Each row of a before or after table is a point. The points were changed in one or more steps. Then noise was added and the rows were shuffled. The steps act on columns, c1 being the first. Name the steps. A step turns or swaps two columns, mirrors them in a line or flattens them onto one, adds a multiple of one to another, or multiplies or shifts one. Angles are multiples of 10 degrees, from the lower column toward the higher: turns from -170 to 170, lines from 10 to 170 but not 90. Use the fewest steps. Two steps may share a column if one is a turn and the other turns, adds or multiplies; they go together, in the order done. Otherwise the lowest column goes first.
In the rows, 128 means zero.

Before:
[[118 122]
 [133 143]
 [100 140]
 [143  87]
 [145 113]
 [108 177]
 [141  96]
 [153 145]
 [128 138]
 [123 120]]
After:
[[177 113]
 [112 120]
 [143 143]
 [ 42 138]
 [169  96]
 [128 137]
 [ 99 123]
 [204 147]
 [171  88]
 [ 69 174]]
Steps: multiply c1 by 3

Before, 8 rows:
[[ 92 149 112  96]
 [119 126 184 148]
 [137 161 158  99]
 [134 165 155 124]
 [138  89  84 179]
 [ 80 163 126 143]
 [124 149  92 114]
 [ 68 147  65 115]]
After:
[[ 82 111 125  93]
 [136  87 159 127]
 [ 73 108  64 128]
 [137 189  84 115]
 [133  96 156 109]
 [120 141 184 113]
 [ 95  91 113 140]
 [125 102  92 124]]
Steps: turn c2 and c4 by -140 degrees

Before (13 x 9):
[[101 126 130 166  56 129 141 134 128]
 [119 151 176 147 157  77 147 152 134]
 [109 139 104 173 156 164 128  59 113]
 [168  97 114 151 114 150  83 134 129]
 [135 113 119 122 109 120  55 176 140]
 [108 148 129 189 161 143  99 183 106]
 [122 142 138 109  88 156 154 135 140]
 [108 132 143 147  95 102 157  59 138]
 [ 43 169  99 130  90 149 160 136 165]
 [142 136 176 129  72 141 121 195 198]
 [144 166  83 126  91  59 116 148 175]
 [163 143 160 101  95 145 129 126 146]
 [116 190 188 108 103 156  96 103 115]]
After, 13 rows:
[[136 136 132 130  94 142 119 194 124]
 [168  97 114 150 130 152  88 135 133]
 [118 192 176 111 122 155  95 102  99]
 [100 127 128 162  77 128 142 135 127]
 [144 163  71 128 112  58 115 149 157]
 [124 141 127 110 111 155 153 134 128]
 [ 44 172  91 132 107 147 160 139 147]
 [133 112 118 121 129 121  54 178 133]
 [160 141 142 100 114 146 134 129 119]
 [111 128 135 145 116  99 155  56 121]
 [122 149 165 149 175  79 146 154 108]
 [109 139 114 171 176 161 126  60 135]
 [109 147 136 193 179 143  98 182 120]]
Steps: flatten c3 and c9 onto the line at 150 degrees; shift c5 by 20

Before:
[[151 110  91  56 111  98 132  98 136 102 126 112]
 [129 120 145 127  95 106 152  91 114 154 102 138]
 [132 140  47  83 116 145 175 143 107  74 158 106]
 [105 144 145 106  77 142 134 172 126  94 140 145]
 [141 117 165 114 158 132 126 104  75  60 149 152]
 [131 178  94 136 137  95 116 146 115 139 117 126]
 [141  62 118 179 176 108  89 162 140  96 140 137]
 [127 168 136 148 169 140  85 117 107 103 185  71]
 [ 99  81  42  75 154 139 140 192  94  93 174 115]
 [143  96 129 102 145 104 152 139 136 113 162 153]
 [157 116 105 125 138  78 179 179  77 142 104  87]
 [ 99  67 125  85 137 161 174 135 170  76 146 139]
 [180 122  93 174  90 132 106 178 123 161 127 156]
 [133 139  88 174 118 107 122 141 107  95 187 102]]
After, 14 rows:
[[147 113 107 125 142  72 178 179  76 142 173 121]
 [144 111  92  52 111  93 133  97 136 100 146 128]
 [105  83  39  73 151 145 139 191  97  89 123 175]
 [139  96 131 101 147 101 152 137 136 114  93 150]
 [143 119 165 114 159 129 128 103  72  59 101 137]
 [109 144 147 108  75 148 134 171 127  94 108 134]
 [105  68 125  86 136 167 175 133 169  78 112 144]
 [129 141  89 173 120 104 123 144 106  99 130 194]
 [128 166 135 147 170 141  82 117 108 104 161 204]
 [181 121  94 176  91 124 105 180 127 161 103 117]
 [137 140  49  84 115 142 176 141 105  73 142 165]
 [126 119 145 129  98 109 152  92 114 154 125 102]
 [125 178  95 133 137  93 117 147 113 139 132 119]
 [138  62 117 176 176 108  92 163 137  97 114 137]]
Steps: turn c1 and c6 by -10 degrees; turn c11 and c12 by 110 degrees

Before, 14 rows:
[[ 93 188 122  88 126 178 125  83 129 121 137 118 111 133 154 107 157 122]
 [ 89 131 118 151 163 135 130 146 129 107  90 159 109 149 117 129 130  94]
 [ 90 144 121 140 165 151 142  95 121  66  89 101 112 135 131 159 124 132]
 [112 153 182  62 125 109  89 155 134 143 119 109 153  68 139 132 116 107]
 [ 54  82 139 150 133 134 140 106 119 125 115 129  82 147  89  71  75 130]
 [145 143 118 160  88 134 146  90 116 137 139  97 145 134 121  83 152 138]
 [108 115 134 137 137 124 142  92 122 130 131 148 122 102  91 121 130 109]
 [115 107 129  95 138 136 140 110 159 100 133 120 167 128 142 146 155  92]
 [125 149 148 167  80  94 172 112 137  88 138 140 159 126 124 155 185 154]
 [152 144 144 144  91 138 145  82 182 127 139 145 175 128 143 138 147  60]
 [164 180 135 130 150 161 137 143  95 110 157 142 151 130 146  94  79 110]
 [108 175 151 106 101  89 150 126  97 198 121 132 149 116 157 160 121 110]
 [121 166 142 180 157  83 106  68 106  97 147 143 160 117 188 123 142 178]
 [116 136 170 157 150 133 140  94 125 111 121 122 147 170 116 122 146 138]]
After (14 x 18):
[[ 94 143 119 137  86 133 147  52 116 135 140  97 146 135 121  83 152 188]
 [119 179 136 161 151 160 137 156  94 109 158 144 153 130 147  97  77 160]
 [122 115 133 107 138 126 142  55 123 129 132 148 122 103  92 122 130 158]
 [163 104 129 123 138 137 139  92 159 102 133 120 166 127 142 147 154 141]
 [ 76 166 142 111 158  83 106   9 106  97 148 144 159 118 188 123 140 227]
 [102 135 173 111 149 133 140  61 124 109 123 122 146 171 115 122 147 189]
 [109 145 142 147  91 139 143  34 181 127 139 143 175 127 144 137 147 110]
 [ 90 148 146 118  79  93 174  98 137  89 138 138 158 125 124 156 185 204]
 [112 132 121  86 164 135 130 162 132 106  90 159 110 148 115 128 128 145]
 [122 144 121  87 166 149 143  62 123  67  88 102 110 135 131 159 126 181]
 [174 187 120 100 126 178 124  37 128 120 138 116 111 133 153 107 157 172]
 [151 175 152 112 102  89 150 124  99 196 119 132 150 116 156 159 122 160]
 [119  82 139  52 132 136 142  85 120 124 116 128  84 145  90  71  74 180]
 [194 153 183 123 124 111  88 180 133 144 120 109 155  68 138 132 116 158]]
Steps: turn c1 and c4 by 100 degrees; multiply c8 by 2; shift c18 by 50
